Each row is a point. To make a cloud, some directions were put in groups of two or more. Within a group, all points are equally far from the middle, so they leave a hole (a ring in 2 directions, a hollow ball in 3). The other directions are filled evenly. Then the cloud was stretched, turned, moved and blurred a little. Count the holes, and give their numbers of directions, smallest first.

Cloud, 14 rows:
array([[ 12.6,   4.6],
       [-21.4, -10.7],
       [ 12.3,   7.3],
       [  9.6,  12.1],
       [-12.0, -16.5],
       [-22.8,  -7.3],
       [ -7.7,  15.8],
       [-16.4, -15.2],
       [-14.7, -16.0],
       [-23.2,  -5.6],
       [  9.6,  12.1],
       [-23.2,  -1.4],
       [-19.6,   7.4],
       [-19.0, -13.4]])
Holes: 1 (2)

Cloud:
array([[-13.4, -10.6,   0.6],
       [ 22.9,  13.8,   1.1],
       [ 17.8,  11.3,  14.8],
       [ 18.2,  19.2,   0.3],
       [-20.7,   7.8,  -7.5],
       [ 21.7,   2.4,  13.1],
       [ 23.7,  12.0,   3.7],
       [-21.4,   9.8,  -6.8],
       [ 20.6, -17.3,  -4.6],
       [ 28.3,  -4.8,   1.1],
       [ 10.8, -18.0, -10.7],
       [ -7.5,  -7.8, -13.7],
       [-16.5,  20.4,  21.4],
       [  8.0, -13.0,  14.2],
       [ 26.2,  -9.1, -11.3],
       [ -1.2,  -5.6, -18.6],
       [ -9.2, -13.2,   6.1],
       [  6.2, -16.4, -12.5],
       [  0.5,  28.7,  10.0],
       [ 13.0,  -3.2,  18.9]])
Holes: 1 (3)

Cloud:
array([[ -0.4,  19.2,  10.5, -20.5],
       [-12.6, -28.0,  -5.3,   6.2],
       [ 15.2, -11.2, -13.7, -10.5],
       [  2.5,  21.3,  -9.6, -22.2],
       [-25.0, -11.3,  -4.0,   5.5],
       [-22.2, -12.8,  -4.4,  18.0],
       [ 19.5,  -6.7,  15.0,  -0.5],
       [ 15.9, -13.3,   1.8, -24.9],
       [  9.3,  -6.4,  22.8,   3.6],
       [ -3.7,   7.0,  -2.7, -28.0],
       [-23.6, -12.5,   4.0,  12.3],
       [-16.0,  -4.0,  17.1,   4.8],
       [  2.5, -23.3,  15.2, -10.0],
       [ -6.3, -29.6,  -6.1,  -1.1],
       [-16.1, -26.5,  -2.3,   5.9],
       [ -6.0, -24.2,  13.7,  -6.7],
       [ -7.2, -15.1, -16.4,  15.5],
       [-23.0,   4.1,   4.3,  11.1],
       [ 13.7, -18.3,  -4.3, -20.3],
       [ -3.0,  20.9, -15.8,   6.1],
       [-21.4,  -5.6, -11.7,  -4.3],
       [ 13.6,  -2.4,  22.7,  -6.7],
       [-11.2,  23.4,  -8.8,  -5.5],
       [-17.6,   1.5,   8.5,  20.9],
       [ 15.6, -11.7,   4.7, -25.9],
       [  4.7,  -5.1,  -7.4, -29.6],
       [ -2.3,  21.8, -16.2,  -1.5],
       [  9.6,   7.8, -14.2,   8.8]])
Holes: 1 (4)

Cloud, 31 rows:
array([[ -5.6,  15.6,   5.0,   2.9],
       [-18.5,   5.3,  10.0,  -4.3],
       [  4.8, -26.7,  -8.1,  -7.5],
       [-16.6, -21.8, -10.2,  11.9],
       [  3.9,  -5.8,   4.2,  18.0],
       [-13.5,  11.2, -21.9, -17.2],
       [ 20.0, -25.7, -22.1,  15.5],
       [-24.6, -17.4,  -9.8,  19.8],
       [ -8.4,   3.3,   9.7, -16.6],
       [  7.3,   1.2,   5.4, -11.3],
       [  1.1, -20.6, -22.9,   5.9],
       [  0.1,  14.1,   2.5,  28.1],
       [ 13.8,  13.3, -18.5,  -6.1],
       [ -3.3,  -8.0, -45.3,  18.2],
       [  8.6,  12.1,  11.9,  13.6],
       [  6.0,  12.3, -16.8,  -5.3],
       [  2.4,   0.6,   4.3,   1.4],
       [ -8.6,  16.8,  14.0,   9.8],
       [ -5.4,  18.5,  -6.6, -18.9],
       [ -6.7,  -7.6, -21.1,  -2.0],
       [ 24.6,  -8.9,  -0.1,   7.4],
       [  3.3, -28.4, -13.5,  -7.3],
       [  0.9,  12.9,  -2.0, -13.3],
       [ -4.1,  -7.5,  -1.4, -18.6],
       [ -8.1,   4.9, -31.3,   6.5],
       [ -9.6,  -5.7,  10.6, -18.2],
       [ -3.5,  -1.7,  -7.3,  12.4],
       [  4.5,  15.0, -24.0,  22.5],
       [ -6.3,  -2.8, -22.4, -31.5],
       [  5.5,  23.2, -17.4,  -2.5],
       [ -1.0,  14.1, -17.6, -26.9]])
Holes: 0

Cloud, 47 rows:
array([[ -1.8,  -1.9,   1.7, -16.2,  -6.6, -18.4],
       [  8.2,  -1.4,   0.4,  -7.4, -16.8,   1.4],
       [  1.4,  24.0, -14.4,   6.0, -31.5, -18.5],
       [-26.2,   7.8,  -2.8,  12.1,  32.0,   5.5],
       [ 29.5,  15.5,   2.0,  12.8, -12.1,  -1.2],
       [ 17.8,  30.3, -25.0,   6.9,   5.4,  -1.3],
       [  4.0,  10.0,  13.8,   9.9, -19.9,   8.6],
       [  1.4,   1.1,  19.9,   4.1,  18.9,  -3.3],
       [ 11.5,  38.8,  -3.9,  27.5,  -5.5,  -0.1],
       [ -4.9,  32.4, -17.1,   4.2,  10.3,   9.1],
       [  1.5,  -8.8,  -1.6,   1.5,  -7.4,  13.1],
       [  4.4,  34.9,  -0.9,  11.6, -10.2,  -6.5],
       [  2.2,   9.1,  19.2,  -0.8,   1.1, -27.3],
       [ -4.6,  11.4, -13.1,  -1.7,   4.7, -21.3],
       [ -9.7,  17.7, -14.5,   3.7,   3.1, -10.2],
       [ 27.7,  28.6,  -9.7, -16.5, -17.3,  -7.2],
       [-17.6, -15.7,   7.7,  -9.9,   6.2,  27.5],
       [ 14.8,  15.7,  -7.5,   0.1, -33.0, -23.2],
       [-12.8, -14.2,  33.0,   5.0,  26.2,   6.8],
       [ 20.4,  25.4,  -3.9,  22.0,  -2.1, -24.3],
       [ 19.0, -11.2,  14.1,  -6.9,  -1.2,  -5.5],
       [ -0.4,   4.8,  27.2,  -1.4,  -1.5,  18.0],
       [  6.3,  -1.8,  -5.9,   4.4, -11.0,  23.4],
       [-15.6,  -0.7, -15.9,  -5.2,   3.4,   1.1],
       [ -4.0, -19.5,  36.1,   4.2,  11.7,  -1.3],
       [-15.2,  25.8,  -7.1,  27.2,   3.7,   0.1],
       [-12.9,  16.0,  -3.5, -12.7,   9.8,  -0.9],
       [ 27.0,  10.3,  -1.7,   6.0, -21.6,  -1.2],
       [-25.0,   7.2, -16.5,  -5.9,   7.8,  15.5],
       [-21.6,  -0.4,  11.8,  16.5,  21.5,   6.3],
       [  5.6,  36.5,  -5.5,   3.9,  -7.1,  -5.5],
       [-14.3,   7.3,  -5.7,  12.0,   5.2,   7.4],
       [  2.8, -20.7,  29.0,  -1.0, -13.8, -16.7],
       [ -1.0,   0.2,  10.2, -14.5,  -9.0,  -6.8],
       [  5.5,  30.4, -24.9,  15.5, -20.9,  -9.0],
       [ 10.7,  19.1,  -6.4,   6.1,   1.0, -25.2],
       [  3.0,  25.3,  13.3,   3.2,   4.8,   5.6],
       [  4.8,   3.4,   0.1,   0.8, -18.8,   9.8],
       [ -6.7,  -7.6,   7.1,   4.6,  15.2,  -7.9],
       [-14.6,   0.8,  18.7, -13.1,  12.5,  -1.1],
       [  3.9,  20.9,   1.1,  -5.6,  -2.3,   9.6],
       [ 13.6,  -3.7,  12.9,   5.7, -10.7, -24.8],
       [ -6.7,   6.7,  -5.2,  15.0,  13.9,  -7.0],
       [ 10.5,  17.3,  16.8,   6.9, -21.7,  10.1],
       [ 14.6,   4.3,  -4.9,  18.7, -26.5, -15.8],
       [  5.3,   6.4,  17.1,  -8.3,   9.1,  30.8],
       [ -6.8, -11.3,  21.4,  -6.4,   5.0,  -6.0]])
Holes: 0
